Rows are points. Before rounding, the points of a table are all equally far from one centre. They may lie mostly on one side of it. Where is the centre, to within rounding?

Points (10 x 3):
[[-0.30 -0.05 -0.11]
 [-0.06  0.11 -0.49]
 [-0.10  0.29 -0.47]
 [ 0.01  0.17 -0.45]
 [-0.16 -0.10 -0.12]
 [-0.34  0.35 -0.17]
 [-0.22  0.35 -0.04]
 [-0.27  0.25 -0.46]
 [-0.14  0.40 -0.10]
 [-0.16  0.41 -0.12]]
Centre: [-0.15  0.16 -0.23]

Points:
[[-0.37  0.26  0.32 -0.02  0.05  0.54  0.39  0.02  0.15]
 [-0.13 -0.06 -0.04 -0.12 -0.26  0.11  0.09  0.25  0.39]
 [ 0.07  0.11  0.56  0.10 -0.15  0.26  0.26  0.35  0.11]
 [-0.20  0.17  0.02  0.39 -0.15  0.35  0.14  0.35 -0.02]
 [ 0.07  0.09  0.41  0.08  0.20  0.75  0.04 -0.11  0.15]
 [ 0.19 -0.04  0.07 -0.03  0.02  0.57  0.00 -0.13  0.51]
 [-0.32  0.48  0.36  0.19  0.05  0.38 -0.30  0.01  0.27]
 [-0.11  0.20  0.42  0.03 -0.12  0.44 -0.04  0.06 -0.25]
 [-0.29 -0.21  0.31 -0.02  0.25  0.55  0.11 -0.05  0.44]
 [-0.02 -0.11  0.32  0.31  0.23  0.69 -0.12  0.15  0.13]
 [-0.07  0.47  0.05  0.12 -0.27  0.13 -0.09 -0.16  0.28]
 [ 0.13  0.15  0.35  0.44  0.19  0.59  0.24  0.06  0.13]
 [ 0.28  0.26  0.28 -0.14 -0.20  0.40 -0.01 -0.08  0.10]
 [-0.21  0.05  0.73 -0.03  0.10  0.44  0.12  0.11  0.22]
 [ 0.13  0.31  0.11  0.04 -0.03  0.08  0.31  0.32  0.41]
 [-0.15  0.08  0.14 -0.07  0.21  0.53 -0.07  0.35 -0.11]]
Centre: [-0.09  0.10  0.21  0.11  0.06  0.26  0.03  0.04  0.21]

Points, 18 rows:
[[-0.45  0.22  0.56 -0.08  0.52  0.32  0.02  0.13  0.03 -0.07  0.24 -0.07
  -0.24 -0.32]
 [-0.14 -0.30  0.47 -0.14  0.33  0.14 -0.03  0.15  0.00  0.24  0.29 -0.14
  -0.35 -0.30]
 [-0.23  0.14  0.63  0.01  0.25  0.05  0.07  0.28  0.00  0.27  0.36 -0.33
  -0.05 -0.27]
 [-0.44  0.18  0.50 -0.03  0.50  0.23 -0.05  0.06 -0.10 -0.01  0.07 -0.25
  -0.27 -0.21]
 [-0.11  0.31  0.48  0.27  0.62  0.03 -0.06  0.23  0.12 -0.03  0.09 -0.02
  -0.28 -0.24]
 [ 0.12  0.32  0.36  0.00  0.24  0.37  0.09  0.07 -0.29  0.21  0.43 -0.10
   0.11 -0.27]
 [-0.04  0.04  0.54  0.10  0.01  0.32 -0.03  0.08 -0.21  0.22  0.20 -0.27
  -0.19 -0.37]
 [-0.31  0.21  0.39 -0.20  0.43  0.37  0.31  0.13 -0.01 -0.06  0.13 -0.40
  -0.35 -0.36]
 [ 0.03  0.00  0.69 -0.06  0.35  0.22  0.11  0.19  0.29 -0.12  0.21  0.10
  -0.36 -0.29]
 [-0.01  0.31  0.42  0.13  0.34  0.27 -0.19 -0.07  0.22  0.03  0.52 -0.03
  -0.19 -0.46]
 [ 0.03  0.11  0.61  0.00  0.24  0.07 -0.02  0.38  0.16  0.18  0.36 -0.16
  -0.16 -0.17]
 [-0.03  0.06  0.74 -0.04  0.41  0.15  0.00 -0.03 -0.03  0.16  0.21 -0.12
  -0.41 -0.18]
 [-0.12  0.11  0.56 -0.12  0.55  0.17 -0.02  0.29  0.09 -0.04  0.24 -0.24
  -0.27 -0.32]
 [ 0.00  0.14  0.20  0.04  0.21  0.43 -0.05  0.35  0.08  0.01  0.39 -0.19
  -0.34 -0.43]
 [ 0.06  0.13  0.41  0.09  0.23  0.29  0.07  0.27  0.35 -0.34 -0.02 -0.09
  -0.12 -0.27]
 [-0.29 -0.02  0.49  0.28  0.26  0.35  0.11  0.24  0.24  0.09  0.21 -0.22
  -0.35 -0.22]
 [-0.09  0.17  0.22  0.02  0.14  0.26  0.27  0.44  0.08  0.04  0.43 -0.26
  -0.11 -0.62]
 [-0.15  0.17  0.50 -0.33  0.50  0.23  0.19  0.16  0.10  0.10 -0.03 -0.27
  -0.31 -0.03]]
Centre: [-0.11  0.16  0.20 -0.02  0.23  0.09  0.23 -0.02  0.09  0.12  0.12  0.03
 -0.13 -0.30]
